Rows are points. Two turns around zero, p and q, are shown by what they do to some points. Write where each new point lands after one turn and then the other. Backwards means that the second turn is done in reverse. Each puzzle has new turns, and all numbers are rounded.

Turn p:
[-38  13] -> [-25  32]
[ -6 -25] -> [-19 -18]
[44 12] -> [ 43 -14]
Turn q:
[ 24 -27] -> [-34 -13]
[-35  48] -> [57 16]
[25 -7] -> [-15 -21]
[-14 -13] -> [-7 18]
Where do these land?
q, then p: [31 23] -> [-11 -37]
q, then p: [ -4 -39] -> [-20  34]
p, then q: [-39  31] -> [50 -2]
q, then p: [ 12 -15] -> [-19   5]

Turn p:
[-50  43  -9] -> [-1 10 66]
[ 39 -14  25] -> [-24  -4 -42]
[-16 -29  -9] -> [29 17 -8]
[27  0 -8] -> [ -3 -23 -16]
Turn q:
[ 11 -22  41] -> [14 -1 46]
[ 35   9 -40] -> [ 34  -3 -42]
[-11 -42  47] -> [ -5 -20  61]
[ -5   4 -32] -> [ -5 -10 -31]
[-27  40   3] -> [-33  33 -12]
[ -3  12 -19] -> [ -5   3 -22]
Where do these land?
q, then p: [-29  -3  10] -> [ 3 27 14]
q, then p: [ 12  -5 -34] -> [ 27 -20 -13]
q, then p: [ -5 -11  10] -> [-5 14 -6]
q, then p: [-26 -11 -28] -> [37 14  3]
q, then p: [ 21  32 -33] -> [ 17 -46  13]
p, then q: [28 -3 75] -> [-67   1 -44]

Turn p:
[15 13  2] -> [ 13 -15  -4]
[ -3 -43  49] -> [ -3  43 -49]
[-16   8   6] -> [-18  -6  -4]
[  5  22 -57] -> [  9 -22  56]
Turn q:
[ 3 19 15] -> [-12  21  -4]
[ 25  -5 -31] -> [-18 -31  18]
[-10   8  22] -> [  4  22 -12]
[-37 -12  19] -> [ 37  17 -14]
[-31  17 -54] -> [22 -4 60]
[ 50 -28  30] -> [-33 -25 -50]
Where do these land?
q, then p: [ 41   0 -11] -> [-32  28   3]
q, then p: [ 21 -20  27] -> [-5 10 38]
q, then p: [-21  39  31] -> [ -9 -53   3]
q, then p: [-20  24 -36] -> [  2  -7 -47]
q, then p: [-22 -42 -11] -> [44 22  2]

Turn p:
[-52  35  53 -21] -> [-59 -11  60  -9]
[26  8 -3  0] -> [ 14   9  -8 -20]
[ 12 -23 -35  10] -> [ 27   6 -28  22]
[ 24  -5   1 -49] -> [-24  38 -25 -19]
[  6 -20   7  25] -> [ 10 -28 -15   2]
[-17   5 -22  35] -> [ 30 -15  17  25]
Turn q:
[ -2 -16  10  17] -> [ -7 -14  14 -14]
[51 -8 20 -2] -> [ 39 -39   0   4]
[ 5 27 12 31] -> [17 12 38  3]
[ -4   5  18 -35] -> [ 18  11 -30 -16]
[-50  -8 -59 -11] -> [-65  31 -21  22]
Where do these land?
p, then q: [-37  -1 -12  -2] -> [ -2   1  35 -18]
q, then p: [-10   6  -8  25] -> [-15 -17  16  -7]
q, then p: [ 76  19 -22 -31] -> [ 69 -29 -45  -5]
p, then q: [-30  15  31   5] -> [ -7  -1  -3 -45]
q, then p: [ 30 -17 -21  -2] -> [ 14 -25 -21  20]
q, then p: [-33   3  49  19] -> [-44  33   6 -29]
q, then p backwards: [  4 -24 -17 -13] -> [ -4 -29  14  -1]

Turn p:
[ 25 -47   5  33  37  42] -> [ -7  20 -30 -63 -13  40]
[-15 -31  29  36  44   1] -> [-17 -11 -23 -60 -21 -15]
[ 11  26  29  40 -16 -22] -> [-30  -7  13 -14  45 -25]
[ -7  -5 -30 -15 -30 -33] -> [-18  15   7  48 -13 -11]
[-32   7  40 -15  13  15] -> [ 37 -16   9 -26  -7 -30]
[-18  33  -8  27  10   3] -> [  0 -25 -29   3  26 -13]
[ 22 -15 -41 -56 -36  20] -> [ 29  38  18  51 -18  41]
[  6  27  13 -55  10 -18] -> [ 22 -35  45  22 -13   3]
[ 10   5 -37   5 -32  -7] -> [-14  21  -9  39  15  10]
Turn q:
[-18  31  18  16  -1  -4] -> [-23  25  -3  16 -18 -10]
[  7 -40  54  -2   4  16] -> [-14  -5   1  34  50  31]
[ -9   8   3  -2 -18 -56] -> [-29   0 -17 -20  10 -45]
[  8  19 -47  15 -36  75] -> [ 32  15  73 -18 -43  32]
[-20 -11  -6  47  14  29] -> [-20   9   0  -4 -25  52]
[-20   6 -37 -47  16 -29] -> [ 40  10 -37 -31   0 -33]
[ 49   9   4 -23  31 -33] -> [ 17 -49 -24  25   1 -35]
[  1 -22  11  -4 -10   3] -> [-3 -3  6 -2 24  9]
Where do these land?
p, then q: [  6 -34  21  -9  58  -4] -> [ 25  20  34 -18  50 -10]
p, then q: [-38  -2  25  15  17  -9] -> [  3 -13 -16 -28  24 -29]
p, then q backwards: [ -5 -24 -10  76  11 -26] -> [-37  -8  14  34  -1 -67]
q, then p: [ 18  -1 -51 -15  30 -13] -> [-15  36  23  24 -18  35]
q, then p: [-12   1   6 -43 -42  36] -> [ -2 -46  36 -31  26  11]
q, then p: [-6 12 12 17 24  4] -> [  0  15 -24   9  17  -6]
p, then q: [ 15  23  -5 -10 -63 -20] -> [-45   3 -28  38 -30   9]
q, then p backwards: [ 22  25   2 -32 -35  31] -> [ -5  12  32 -43 -36  -4]

Turn p:
[-20 -21  21   7  10 -14] -> [ -1  23 -10 -26  -3 -17]
[-11  11 -73  -4  17   2] -> [  8 -71  15   1  -2 -24]
[-25 -28  15   6  11  43] -> [  1   2 -15 -42 -33  25]
[-24  21  16  15   4  -7] -> [ 33  17  -2  -2  -6 -11]
[48  9 22  2 -5 -6] -> [-14  18 -19  32  26  19]
[-21  16   8 -20  13  -8] -> [ 23   5  18 -17  16  -3]
[ 53  -8  -9  -6 -50  -9] -> [-50   6  11  53   2  11]
Turn q:
[  7 -16   6   8  14 -16] -> [18 17 11 -2 -8  8]
[ 24  38  16  26 -62  -6] -> [-54  45 -35   0  12 -22]
[-32 -41  13   0  10  -4] -> [20 -2 47 18 10  0]
[ 14  13  -9  31 -20  27] -> [-14   8 -18 -28  24 -25]
[ -8   2  20 -16  21 -15] -> [15  0  0 25 -5 23]
[ 14  32 -20 -30  38 -26] -> [  7 -19 -27  -5 -36  47]
[ -7 -36 -29  -1 -19  27] -> [ -3 -22  29 -19  -2 -39]
[-24  -5 -38  10  -5  27] -> [-13 -33  18 -30  18 -10]
[ 12  12  40 -28  24 -14] -> [ 25   7 -24  41 -13  20]
Where do these land?
p, then q: [ 10 -11  -4 -76   0  30] -> [ 44 -35   1  48  34 -18]
p, then q: [-25  22  -6   1  -5 -13] -> [  5  30 -13   8 -14   0]
q, then p: [  5  50  -3   9   2 -25] -> [ 20 -38  19 -11 -26  16]
p, then q backwards: [ -3  -4  27  18  -9 -22] -> [ 25  -4  22  14 -17  -7]
p, then q: [  5 -16  -5  29 -16 -33] -> [-30  18  17 -10  -1  30]
p, then q: [  3 -19  -8  12  52  20] -> [  8 -38  20 -14 -38 -12]
q, then p: [  5 -23  -1   7 -23  44] -> [-10  14  -2  -7  35 -39]

Turn p:
[-13 -46   8  28   5   8 -14 -34] -> [ 26  -4 -22  34 -21 -17 -39   2]
[ 15  27 -24  16  28  62  55  19] -> [ 30 -58  65 -22  -4  -8  25  -8]
[-19  11  42 -33  15   4  -2 -28] -> [-20   0   6   2  44   0 -45  -4]
[-10  13  31   7  39  21 -13  -4] -> [ 11 -27  -9 -20  31 -21 -27   0]
[-24 -11 -20  11 -21 -29  13  32] -> [  1  35   6   1 -20  -9  27  35]
[ 31 -47 -41  13   3 -13  23  51] -> [ 53  38  13 -12 -42   1  43 -13]
[ 12  59  28  -6 -24 -23   4  -8] -> [-36 -15 -10   0  41  39  19  19]
[  0  28  23 -21 -25  15 -25  -3] -> [-40 -13 -10 -21   6  24 -19   3]
[ 27 -18 -23 -29 -42 -49   0  22] -> [-15  60  -7   5 -21  37  35 -11]
[-18 -17 -25  14  22   3 -41 -48] -> [-10 -14 -33  34 -15 -47 -20 -24]
Turn q:
[ 35   4   8 -57 -12   1  36 -30] -> [ 27 -15  34  -1 -41  44 -20  29]
[-10   1 -15 -22  22 -19   8  48] -> [ -8 -32  18   8  14 -42 -12  23]
[ -2  12   2 -47 -30  25 -44   5] -> [ 41   9 -31   0 -44 -24   1  24]
[-42 -15   6  30  23   5  20 -21] -> [-32  32  26 -16  12  -6   0 -34]
[  1  -4 -37  22 -10  -5  42  18] -> [ 12 -31  20   2  33   1 -18 -33]
[-13  33   5 -21  -1  19 -24 -57] -> [  4  52 -16  11 -43  16 -26   2]
[-43   7  12 -10   5 -61 -25  19] -> [-12  28  -4 -15  40 -37 -15  50]
[  8 -28  -7  43 -40  -2  -8  11] -> [ 26  -5 -20 -14  37   8  33 -26]
[31 12 11 40  8 47 43  0] -> [-28 -39  -5  -8 -18  37   2 -53]
[ 35 -22  16  23  35 -11 -50   6] -> [-31   3 -24  34  10   4  56  21]
Where do these land?
p, then q: [  9  -6 -16  -3  -2   5   9  33] -> [ 12 -14   4 -17 -17  17 -14  13]
q, then p backwards: [-16  35  30 -30 -11  19  -3  -9] -> [-16 -29   5   4 -24  21 -33  25]
p, then q: [ 55 -24  -7  -3 -12   8 -22 -34] -> [ 29  31  -7  19 -12  29   9 -47]
q, then p: [ 16  73 -24  13 -13 -47  10   6] -> [  9 -12 -45 -34 -35 -57  -1 -32]
q, then p: [-11  21 -48 -19  -1 -35  15 -27] -> [ 10 -31 -57 -30  12  -3  -2  -5]
p, then q: [-14  23  -4  41  16 -27  61  18] -> [-44 -65  19 -17  17  14  11   7]
p, then q: [-21 -42  11  13 -33  -4 -10  -3] -> [ 23 -13 -51   2  13 -14  -4  -7]
p, then q: [  5  -6   7  -1  18  44 -29 -15] -> [29 34  5 17  1  1 28 17]
p, then q: [ -9 -76  18  32 -15  60 -29  22] -> [ 82 -11 -57  15  -3   6  30  34]
q, then p: [-40   9  13 -12   9 -39 -28  -4] -> [-21  12  -9 -36  28 -19  34  13]
p, then q: [ 25  -8  19 -32  43  16  25  13] -> [-24  13   4  19 -42  32  11  31]
